Each point is reached from the start by the listed moves, each made once or not at all, plus a little noise. Is the number of moves made odd or even? Then give how often each move was made.
(in the rows, 128 means zero)

Moves:
(1): [163  98 138 170 161  99]
(2): [156 129 153 109 136 116]
(3): [118 135 102 116 133 194]
Start: [139  92 127  65 116 145]
Points:
[163  88 153  50 120 130] => odd (0, 1, 0)
[150 100 123  29 129 197] => even (0, 1, 1)
[170  64 142 101 148 123] => odd (1, 0, 0)

Moves:
(1): [175 117 118 124  94 143 119 122 112 144 151 131]
(2): [119 135 130 127 119 130 115 157 149 134 155 130]
(3): [125 140 132 128 113 106 126 132  86 137 150 146]
(4): [140 142 130 155  80 133 151 117 125 103 126 168]
(5): [133 149 127 130 149  75 131 182 137 124 107  75]
(6): [126 131 112 148 126 148 160 116 109 136 151 104]
(7): [121 117  95 140 112 105 140 128 103 142 107 121]
(8): [117 120 139 117 130 163  87 130 131 107 114 109]
(9): [108 125 140  93 136 128 143 133 133 126 113 108]
(10): [141 152 130 142 121 150 126 134 139 155 106 116]
(11): [139 105 150 152 103 117 111 136 120 140 128 118]
(12): [142 118 139 129 136 156 119 153 135 128 126 144]
Start: [147 128 108 122 128 124 130 128 118 133 148  96]
Points:
[182 123 122 167 124 110 140 196 108 156 151  21] => even (0, 0, 0, 0, 1, 1, 0, 0, 0, 0, 1, 1)
[164 135  97 138  74 148 174 149 102 142  90 109] => odd (0, 0, 0, 1, 0, 0, 1, 0, 1, 1, 0, 1)
[186 147  67 177   7 197 133 137  94 162 163  83] => odd (1, 1, 0, 1, 0, 1, 1, 1, 0, 1, 0, 0)
[160 152 100 140 127 114  85 221  81 158  88  43] => even (0, 0, 1, 0, 1, 0, 1, 1, 0, 1, 0, 1)
[134 134 143  90 130 217  77 194 168 142 118  60] => odd (0, 1, 0, 0, 0, 0, 0, 1, 1, 1, 0, 1)
[151 116 157 117 130  91 113 245 155 149 135  32] => odd (0, 1, 0, 0, 1, 0, 0, 0, 1, 0, 1, 1)
[140 155  83 130 117  25 142 182  58 152 130  58] => odd (0, 0, 1, 0, 1, 0, 1, 0, 0, 0, 0, 0)
[176 184 139 151  92 142 103 209 108 121 108  90] => even (0, 0, 1, 1, 1, 0, 0, 1, 0, 1, 0, 1)

Moves:
(1): [129 122 137 127 116 148 125 129 132 127 126 135 145 127 126 135 123 117
 133 140 127 135 131 131 112 130]
(2): [132 138 128 127 116 136 123 127 132 125 123 124 127 134 115 124 132 130
 131 129 126 115 129 131 117 135]
(3): [128 137 144 129 131 123 131 132 133 126 117 124 131 122 125 125 129 112
 122 119 126 134 141 132 117 128]
(4): [131 146 131 127 138 117 138 131 151 117 130 142 145 103 125 112 121 146
 124 129 128 123 119 141 125 125]
(5): [129 135 122 124 121 128 138 127 117 136 131 135 128 112 116 139 132 133
 137 125 129 124 133 130 125 116]
(6): [117 139 144 123 129 129 119 120 129 133 106 137 108 129 126 132 119 141
 127 139 129 108 131 128 128 125]
(7): [121 121 113 135 129 145 143 138 128 124 109 105 133 128 118 134 117 128
 127 131 146 106 119 118 138 121]
(8): [133 132 112 115 129 126 123 140 127 134 119 131 111 127 132 113 134 111
 117 129 131 132 118 118 132 131]
(9): [132 129 130 113 125 117 132 121 129 140 130 120 124 122 120 116 130 129
 135 123 126 126 126 118 138 131]
(10): [134 140 138 146 131 135 113 122 138 148 135 118 131 127 140 116 158 135
 122 135 109 126 142 123 137 116]
(11): [126 120 142 132 124 129 129 138 136 127 144 121 130 125 119 132 134 135
 125 136 118 114 127 126 123 137]
(12): [110 131 110 129 120 123 145 128 127 124 140 133 142 118 134 122 135 133
 124 137 136 135 119 125 119 129]
(13): [131 123 106 125 148 110 128 130 126 130 100 139 132 130 145 142 126 140
 130 124 108 116 132 126 129 137]
(14): [135 135 120 130 130 126 127 114 141 130 144 124 123 143 122 125 116 114
 127 132 122 136 128 138 125 127]
(15): [139 120 121 128 132 124 111 132 144 124 125 118 127 126 139 120 125 142
 112 135 147 135 149 125 108 117]
(16): [127 132 128 119 126 119 113 133 137 116 120 129 136 133 130 137 122 118
 139 119 128 133 125 123 125 120]
(17): [120 124 127 131 140 129 129 128 127 115 122 133 126 131 130 126 135 145
 137 134 107 138 130 132 117 107]
(18): [133 128 138 126 127 150 130 121 155 132 141 136 125 138 122 148 148 143
 130 112 118 141 130 120 129 139]
(19): [114 118 139 105 122 127 116 133 130 148 115 134 116 139 150 119 131 123
 136 127 153 117 134 138 127 128]
(20): [121 131 130 129 137 126 126 154 143 125 127 123 119 129 128 122 133 141
 150 153 129 136 140 126 125 133]
(21): [126 131 130 115 135 125 126 126 121 123 128 134 141 139 117 135 146 117
 126 128 138 126 134 126 133 133]
(22): [121 131 119 129 131 146 122 131 138 123 142 118 119 112 136 117 125 129
 129 128 123 122 128 128 129 141]
(23): [133 102 122 137 123 115 117 120 147 106 133 139 118 123 130 141 134 115
 156 132 127 120 136 134 147 144]
(24): [123 135 113 116 128 123 130 126 131 112 118 119 126 132 140 143 137 143
 128 140 115 131 106 142 131 125]
Start: [119 123 121 108 103 129 137 130 139 112 135 131 133 136 127 130 135 134
 168 132 135 113 113 128 144 123]
Points:
[111 108  83 105 113 138 103 160 249  88 139  95 147 128 127 143 209 178
 212 163 125  72 156  86 149 164] => even (0, 1, 0, 0, 0, 0, 1, 0, 1, 1, 1, 1, 1, 0, 1, 1, 0, 1, 0, 1, 1, 1, 1, 0)
[120 136  66  82 125  76 111 144 225 121 116 152 110 108 158  72 184 181
 214 182 122  98 157 138 123 107] => even (0, 1, 0, 1, 1, 0, 0, 1, 1, 1, 0, 1, 1, 1, 1, 0, 1, 0, 1, 1, 0, 0, 1, 0)
[ 99  98 152  90  91 164 113 156 216 112  86 137 102 129 126 166 146 149
 218 165 185  87 176 129 120 124] => even (1, 0, 1, 0, 1, 1, 1, 0, 0, 0, 0, 0, 0, 0, 1, 0, 0, 1, 1, 1, 0, 0, 1, 0)
[110 145  87  60 100 132 137 142 213  73 121  88 143 164  98 138 183 142
 154 145 128 122 101 112 103 111] => even (0, 1, 1, 0, 0, 0, 1, 1, 1, 0, 1, 1, 0, 1, 1, 1, 1, 1, 0, 0, 1, 0, 0, 1)
[119 124  84  79  80  96 115 116 203  89 138 116  88 136 124 117 153 146
 170 184 133  83 100 133 132 143] => even (0, 1, 0, 0, 0, 1, 0, 1, 1, 0, 1, 1, 0, 1, 1, 0, 0, 0, 0, 0, 0, 0, 1, 1)
[108 125  86  84 130 112 126 101 232  49 113 183 154 138 146 175 164 195
 185 177 100 121 120 159 111 123] => even (1, 0, 0, 1, 0, 1, 0, 0, 0, 0, 0, 1, 1, 1, 1, 0, 1, 1, 0, 0, 1, 0, 1, 1)
[109 156 147 114  89 166 118 167 194 111  87  82 129 122 111 144 167 182
 173 208 128  68 154 133  96  99] => odd (1, 1, 1, 0, 1, 1, 1, 0, 0, 1, 1, 0, 0, 0, 1, 0, 0, 0, 0, 1, 0, 0, 0, 1)
[ 93 136 162  85 112 143  98 169 218 117 147 123 144 102 149  83 169 175
 218 177 104 103 134 134 122 111] => even (1, 0, 0, 1, 0, 0, 0, 0, 1, 1, 1, 0, 0, 0, 0, 1, 1, 0, 1, 1, 0, 1, 0, 0)

Moves:
(1): [130 107 158  99 117 108 171 122 140 156  99 119 137 124 145 110 111 134
  95 144 145 116 153  97 109 103 102]
(2): [105 124 112 117 112 157 133 130  80 120 135 142 119 119 152 142 157 121
 139 141 152 130 144 172 126  97 147]
(3): [157 159 129 129 103 141 137 112 126  78 134 154 118 150 138 128 141 127
 142 134 125 138 119 136 145 116 100]
(4): [108 107 145 109 112 120 114 117 114 114 105 114 131 109 125 116 115 146
 138 138 155 109 113 149  88 119 118]
(5): [123 120 147 164 155 114 163 143 161 116 124 142 149 161 145 123  88 102
 131 130 139 135 131  73 168 159 124]
(6): [111 119 106  92 146 146 135 135 108 145 119 150 144 119 148 147 134 142
 105 150 137 124 126 120 163 132 112]
(7): [111 146 138 120 110 131 137 131 125 128 145 116 120 117 145 119 130 140
 149 130 115 119 120 149 137 116 145]
(8): [ 93 111 144 109 133  73 110 116 118 141 143 122 170 118 118 105  96 108
 129 149 112 118 145 151 126  74 102]
(9): [109 107 107 136 131 115 134 140 127 130  79 155 121 157 126 174 128 166
 132 117 144 142 112 145 142 148 142]
(10): [ 94 134 102 131 128 147 143 129 122 134 134 130 165 101 146 112 155 157
 122 124 141 141 142 125 130 138 118]
(11): [140 112 129 147 116 134 101  98 161 143 154 112 126 127 104 115 122 113
 134 133 112 156 107 130 115 162 130]
(12): [145  93 161 121 127 138 120 126 138 149 142  94 133 110 139 128 119 159
 157 125 114 125 129 110 127 143 100]
(13): [ 94 127 124 127 163  97 129 125 120 137 115 143 137 125 179 125 122 128
  85 151 133 137 152 112 155 128 129]
(14): [145 148 111 110 106 110 146 104 114 136 129 134 149 143 155 116 127 123
 130 149  90  97 142  75 119 122 108]
(15): [126  98 122  97 119 115 117 125 107 128 153 147 146 134 154  92 148 154
 131 151 148 128 129 133 145  96  99]
(16): [154 146 136 112  96  92 111 119 125 108 163 109 162 134 141 113 133  97
 115 129 123 128 136 133 144 164  96]
(17): [138 117 148 135 108 128 128 113 134 108 116 122 130 118 119 100 137 114
 126 114 128 131 110 109 126 124 127]
(18): [129 120 149 121 119 119 111 142 129 148 127 145  92  96 108 127 107 126
 151 133 117 115 137 143 102 121 127]
(19): [131 128 114 123 115 146 135  95  94 105 144 122 116 130 124 140 105 125
 123 124 134 118  97 105 148 133 112]
(20): [142 106 118 109 120 111 137 121 104 102 139 144 110 142 156 142 143 104
 143 122 171 107  82 123 132 113 115]
(21): [102 108 135 101 155 112 142 115 128 112 150 116 136 122 128 117 125 118
 130 147 116 153 135 114 118 146 151]
(22): [125 168 129 110 123 112 146 115 111 152 142 114 176 107 130  99 114 102
 125 109 118 135 131 129 115 106 165]
(23): [133 113 145 140 191 127 171 110 113 111 127 170 108 152 136 165  87 132
  80 130 129  84 114 112 158 135 116]
(24): [112 148 131 139 107 125 105 134 134 135 136 141 127 136 105 148 147 136
 123 126 138 129 112 110 111 137 131]
Start: [128 131 118 130 146 113 103 166 128 120 150  86 134 122 127 114 154 112
 114 110 116 128 124 130  95 110 145]
Points:
[210 113 186 132 121  94 150  94 117  77 237 139 133 165 183 113  77  62
 141 166  58  83 128  60 147 177  36] => odd (0, 1, 1, 0, 1, 0, 0, 0, 0, 0, 1, 1, 0, 1, 0, 1, 0, 1, 0, 0, 0, 0, 1, 0)
[108  97 133  88 103  21 193  58  49  46 209 191 215 198 239  67 111  52
 146 157 139  81  49 102 181  17  97] => odd (0, 1, 1, 0, 1, 0, 1, 1, 1, 0, 1, 0, 0, 1, 1, 0, 1, 0, 0, 1, 0, 1, 1, 0)
[144 222 139 122  43  92  61 115 144 122 249 100 206  75 101  52 175  72
 130 103  93 173 118 139  58 160 109] => odd (0, 0, 1, 0, 0, 0, 0, 0, 0, 1, 1, 0, 0, 0, 0, 1, 0, 1, 0, 0, 0, 1, 0, 1)

Moves:
(1): [132 125 143 128 131 132 133 130 142 134 130 131 115 115 136 118 117 126
 125 121 132 130 139 123 106]
(2): [116 128 117 134 131 134 129 126 139 113 121 123 134 133 138 120 132 136
 128 136 128 142 134 121 137]
(3): [142 142 126 123 108 114 150 112 115 123 122 150 139 136 109 137 132 134
 141 115 134 115 131 120 117]
(4): [126 140 135 113 112 120 120 127 109 130 122 120 118 125 135 132 115 130
 153 130 144 127 130 119 127]
(5): [124 120 125 139 131 130 146 142 108 145 132 123 137 100 135 118 123 128
 126 115 132 118 140 122 150]
(6): [123 126 117 146 140 107 109 140 146 124 144 128 134 116 148 132 118 124
 154 114 124 132 129 124 138]
(7): [117 122 113 137 129 132 132 137 129 124 133 123 136 140 130 125 109 140
 123 112 136 150 112 129 135]
(8): [126 125 139 142 139 126 145 135 130 109 132 138 138 136 130 135 132 130
 141 136 145 146 113 127 119]
(9): [132 120 138 148 117 144 133 137 107 119 120 155 130 125 119 138 134 131
 136 132 118 142 126 140 133]
(10): [121 146 128 131 127 133 133 134 112 125 138 142 124 120 125 123 139 124
 121 118 123 130 128 141 130]
(11): [134 119 124 121 128 123 121 126 121 125 144 126 118 133 154 141 112 124
 138 146 117 138 132 120 121]
(12): [123 135 125 121 125 129 115 129 130 149 115 131 150 114 116 135 121 132
 130 146 142 142 138 133 111]
(13): [123 129 144 156 143 110 132 137 122 140 130 116 129 147 135 129 100 127
 114 135 107 130 133 125 116]
(14): [124 131 139 117 127 121 135 131 148 137 126 147 120 116 118 142 119 137
 142 135 117 128 118 136 124]
(15): [151 133 139 113 125 146 120 122 125 123 112 116 129 111 130 155 137 135
 101 113 134 139 140 152 135]
(16): [123 108 122 139 121 120 125 113 129 129 135 108 127 112 123 121 121 132
 132 133 131 133 120 119 124]
(17): [123 136 119 124 144 133 136 142 142 120 154 123 125 112 126 123 107 116
 135 127 116 146 120 154 129]
(18): [126 127 134 139 127 145 109 114 131 130 122 131 120 135 142 122 117 142
 131 129 135 117 120 144 121]
(19): [128 155 128 145 113 139 131 139 156 129 152 115 114 126 142 134 112 138
 139 120 109 131 144 109 140]
(20): [142 134 118 126 125 110 128 129 133 136 133 115 129 137 130 122 123 128
 130 144 112 139 122 126 128]
(21): [134 108 133 136 115 119 126 145 140 114 134 143 158 132 124 126 121 132
 111 141 120 110 129 133 149]
(22): [114 120 122 116 106 115 149 116 132 124 159 107 145 156 151 120 129 127
 149 137 128 145 120 139 103]
(23): [129 130 117 138 115 115 142 131 147 136 130 133 110 114 120 126 113 120
 137 140 128 136 126 130 119]
(24): [156 128 156 134 132 139 110 109 129 135 116 145 130 133 140 145 116 116
 117 122 135 139 125 143 134]
Start: [111 144 105 114 144 127 115 122 130 118 110 142 120 123 129 121 117 124
 122 122 122 118 149 119 142]
Points:
[ 91 145 124 123 130 135 140 126 104 124 144 143 155 121 211 125  54 131
 163 134 176 216 153 126 108] => odd (1, 1, 0, 1, 1, 0, 1, 1, 0, 1, 1, 1, 0, 0, 0, 0, 0, 0, 0, 0, 0, 1, 0, 1)
[ 99 207 149 143 115  93 134 125 162 137 146 133 143 157 182 148  47 139
 179 175 105 207 147 130 105] => odd (0, 1, 0, 1, 0, 0, 0, 1, 0, 1, 0, 1, 1, 1, 0, 0, 0, 0, 1, 1, 0, 1, 0, 1)
[121 174 114 153 122 113  86 158 230 122 148 155 126  64 173 131   7 113
 170 142 118 172 185 129 152] => even (1, 1, 0, 1, 0, 1, 0, 0, 0, 0, 0, 1, 0, 0, 0, 0, 1, 0, 1, 0, 1, 0, 1, 1)

Moves:
(1): [126 146 122 125 131 121 119 136 124 133 129 152 119 128 117 115 127 133
 138 135 125 123 118 131 127 128]
(2): [122 119 123 124 109 113 135 140 104 118 119 125 147 120 123 131 116 105
 117 131 164 136 126 118 156 135]
(3): [119 122 122 134 126 116 133 125 117 136 142 116 130 125 131 100 148 140
 132 126 129 143 123 131 137 132]
(4): [120 147 130 132 112 146 109 121 115 121 142 115 123 118 122 146  99 123
 146 137 117 126 143 125 123 112]
(5): [122 132 135 157 133 124 113 139 118 112 115 145 161 131 145 119 109 127
 147 126 127 114 139 125 123 108]
(6): [133 125 128 130 123 135 112 124 141 108 139 128 135 122 135 125 130 128
 132 128 136 128 113 128 123 111]
(7): [119 145 119 118 139 127 106 129 140 141 148 126 128 149 122 105  96 113
 169 119 103 116 127 129 129 144]
(8): [114 151 126 126 131 117 116 128 134 126 133 127 143 115 131 135 103 136
 134 121 128 127 111 119 127 121]
(9): [144 114 147 132 162 114 123 149 122 142 129 129 129 115 113 130 138 119
  91 128 117 128 122 149 138 132]
(10): [129 135 115 148 118 107 118 136 128 122 128 125 122 139 128 112 116 146
 118 115 119 123 134 127 149 127]
(11): [143 130 123 126 139 139 145 100 133 117 134 161 142 132 138 131 126 106
 123 138 114 134 131 128 117 138]
(12): [126 128 157 105 116 136 134 120 129 113 129 135 124 124 155 155 131 120
 125 142 140 130 143 122 133 105]
(13): [131 125 139 132 120 135 134 101 125 109 135 134 126 121 141 128 123 133
 129 130 151 117 101 115 124 140]
(14): [114 136 143 128 133 124 143 137 128 130 124 123 124 107 129 133 118 130
 125 133 126 122 116 155 145 128]
(15): [137 137 133 124 112 118 133 146 142 121 131 118 134 127 127 141 135 129
 129 139 115 128 146 132 115 131]
(16): [128 113 103 133 147 129 106 136 126 153 129 132 124 136 127 114 138 131
 122 137 126 111 121  98 149 146]
(17): [139 126 136 119 129 137 121 127 114 130 121 133 132 128 133 104 117 142
 126 135 136 131 122 120 124 132]
(18): [130 114 126 136 142 114 134 135 136 132 139 119  99 114 123 134 129 132
 123 123 150 151 122 132 118 136]
(19): [114 106 114 115 149 139 102 123 138 107 137 132 140 125 104 122 129 154
 127 126 131 122 148 135 113 125]
(20): [123 103 127 126 125 130 134 127 114 126 117 132 121 112 152 121 130 127
 145 126 116 124 128 137 108 128]
(21): [141 133 119 119 141 109 128 123 123 142 105 124 134 165 153 116 117 117
 105 139 110 134 129 127 122 151]
(22): [140 129 128 128 126 124 149 137 131 127 130 131 112 137 117 125 113 141
 132 126 117 117 123 115 124 105]
(23): [105 115 127 141 114 130 130 127 138 148 136 142 166 134 122 141  98 123
 102 128 133 120 145 150 127 132]
(24): [112 121 143 139 124 132 153 132 136 100 140 133 117 125 124 146 137 131
 132 130 123 151 108 136 123 129]
Start: [135 108 123 115 133 107 125 125 124 119 150 126 136 101 126 139 138 109
 137 137 133 136 118 114 125 132]
Points:
[119  24 162  96 174  82 143 138  57  86 173 121  98  52 153 129 101 134
  91 188 164 155  76 108 140 146] => odd (0, 1, 1, 1, 0, 0, 0, 0, 1, 0, 0, 1, 1, 1, 0, 1, 1, 1, 1, 1, 1, 1, 0, 1)
[117 115 142 136 166  61  78 141 114  19 181 188 179  89 147 161  52  92
 103 164 145 172 113 127 126  98] => even (1, 1, 0, 1, 1, 1, 0, 1, 1, 1, 1, 1, 0, 0, 0, 0, 0, 1, 1, 0, 1, 0, 0, 1)
[161 113 149 147 167 102  77 105 133 104 190 166 209 122 163 126  16  69
 127 173 105 129 122 140  64 159] => even (0, 0, 0, 1, 1, 1, 1, 0, 1, 0, 1, 0, 1, 0, 1, 0, 1, 1, 0, 0, 1, 0, 1, 0)
[103 101 122 129 176  61  26 161  92 100 173 121 196 113 154  81  63  96
 131 161 118 109 138 115 202 125] => odd (0, 1, 1, 1, 1, 1, 1, 0, 1, 1, 0, 1, 0, 1, 0, 1, 0, 0, 1, 0, 1, 0, 0, 0)
[116 122 103 150 146  86  83 114  96  34 169 190 178 113 169  67  50 165
 182 153  68 138  95 111  75  85] => even (1, 0, 1, 1, 1, 1, 0, 1, 0, 1, 1, 0, 0, 0, 0, 0, 1, 0, 1, 1, 1, 1, 0, 1)
[131 159 127  91 104  89 103 127  91  91 179 174 137  73 165 115   7 107
 192 181 106  80  90  58 153 133] => odd (1, 1, 0, 1, 0, 0, 1, 1, 0, 1, 1, 1, 1, 1, 1, 1, 1, 0, 0, 1, 0, 1, 0, 0)
[ 84  74 140 137 143 101 115  98 105  44 197 182 213  77 176 143  17 119
 113 190 189 142  79  93 127 116] => even (0, 1, 1, 1, 1, 1, 0, 1, 0, 0, 1, 1, 1, 1, 0, 1, 1, 1, 1, 0, 1, 1, 1, 1)
[ 50  54 136 125  79  89 119 104 121  30 201 145 201  58 165 143  92 144
 124 132 194 152  85 125 136 106] => odd (0, 1, 1, 0, 0, 1, 0, 1, 0, 1, 0, 1, 1, 0, 0, 0, 0, 0, 1, 1, 0, 0, 1, 1)

Moves:
(1): [138 123 126 121 111 139 131 130 130 130 102 154 131 125 131 132 132 110
 124 150 102 129 139 131 127 137 126]
(2): [127 115 120 130 127 134 128 124 129 110 130 146 132 115 136 153 124 133
 124 124 144 110 136 121 127 136 127]
(3): [126 120 123 127 127 133 124 113 134 106 124 129  99 129 126 138 131 107
 118 118 119 115 148 114 123 130 124]
(4): [125 145 139 111 131 112 123 151 129 114 127 129 155 103 143 122 126 122
 137 143 115 142 124 152 132 143 142]
(5): [131 129 118 133 128 125 128 120 127 124 141 129 126 119 125 140 110 120
 127 133 125 125 139 117 128 130 118]
(6): [122 140 134 134 109 118 119 132 121 114 117 101 119 125 139 129 120 131
 144 103 115 127 140 147 113 125 122]
(7): [118 134 127 137 138 149 135 119 137 136 114 113 121 146 120 126 143 131
 126 142 143 135 137 129 136 117 124]
(8): [120 117 135 135 125 131 135 149 144 127 138 126 115 130 124 126 129 112
 126 113 133 150 138 124 119 122 138]
(9): [105 120 121 147 143 159 127 127 133 120 119 130 127 122 120 116 122 123
 133 131 112 115 132  97 110 130 114]
(10): [125 134 138 130 129 135 136 118 122 135 143 131 136 142 125 119 128 136
 121 122 111 130 126 136 107 123 128]
(11): [115 116 134 132 141  94 145 158 137 129 138 131 144 131 147 113 128 139
 114 109 145 141 125 131 138 117 144]
(12): [135 129 131 128 139 111 136 142 122 114 138 119 130 115 118 140 120 136
 140 126 118 141 145 112 113 142 142]
(13): [121 118 125 125 116 129 129 111 139 130 121 157 117 119 128 124 128 139
 134 138 125 142 140 122 128 118 133]
(14): [135 117 138 126 119 118 126 143 121 129 136 118 125 125 152 123 133 123
 153 148 115 124 129 125 117 136 122]
(15): [121 134 111 143 126 136 120 134  91 148 114 113 100 101 116 130 124 130
 111 124 166 154 118 155 109 138 141]
(16): [131 127 131 135 140 135 118 121 129 141 119 138 113 120 127 127 111 137
 123 122 139 128 130 125 126 121 122]
(17): [114 146 120 124 143 112 138 143 122 137 130 124 125 127 128 123 119 133
 134 128 132 139 118 139 109 127 133]
(18): [124 136 140 115 129 132 125 118 116 136 131 138 152 123 137 133 122 111
 129 131 118 128 136 119 122 122 133]
(19): [129 139 134 139 134 130 117 125 138 143 124 139 153 144 137 120 133 125
 133 145  91 129 107 121 106 123 112]
(20): [125 136 110 116 131 135 127 122 127 127 131 122 113 152 125 137 120 132
 121 139 134 138 128 129 116 120 143]
(21): [113 106 127 127 131 100 114 170  94 112 134 117 103 123 122 137 144 138
 133 117 166 124 144 147 142 146 126]
(22): [132 114 136 130 124 131 133 130 135 129 132 118 144 119 117 129 125 110
 122 138 120 128 126 121 124 125 125]
(23): [138 144 157 108 106 144 124 136 122 119 127 117 139 110 136 127 142 114
 128 146 117 128 146 106 138 114 120]
(24): [123 119 150 113 108 106 138 173 135 130 133 133 140  99 113 130 156 120
 125 135 121 121 156 133 147 149 167]
Start: [147 128 126  98 114 117 149 126 137 135 124 105 139 127 125 113 132 164
 106 133 149 110 132 111 130 105 114]
Points:
[113 120 141 114 136 102 172 186 151 125 136 149 224  91 180  94 102 129
 125 191  54 108 121  91  46 124  96] => odd (1, 1, 0, 1, 1, 0, 0, 0, 1, 1, 1, 0, 0, 1, 0, 0, 1, 0, 1, 0, 0, 1, 0, 0)
[154 121 170  64  79 113 106 198  50 132 104  97 147  15 154 130 125  95
 110 207 149 137 181 129 111 138 111] => even (1, 0, 0, 1, 1, 0, 0, 0, 0, 0, 0, 0, 0, 1, 1, 1, 0, 1, 0, 0, 1, 1, 1, 0)
[101 109 196  98 130  68 154 249  70 138 140  81 143  49 135 135 162 140
  94 158 168 138 207  94  66 122 160] => even (0, 1, 1, 0, 0, 0, 1, 0, 0, 1, 1, 1, 0, 1, 1, 1, 1, 1, 1, 0, 1, 1, 1, 1)
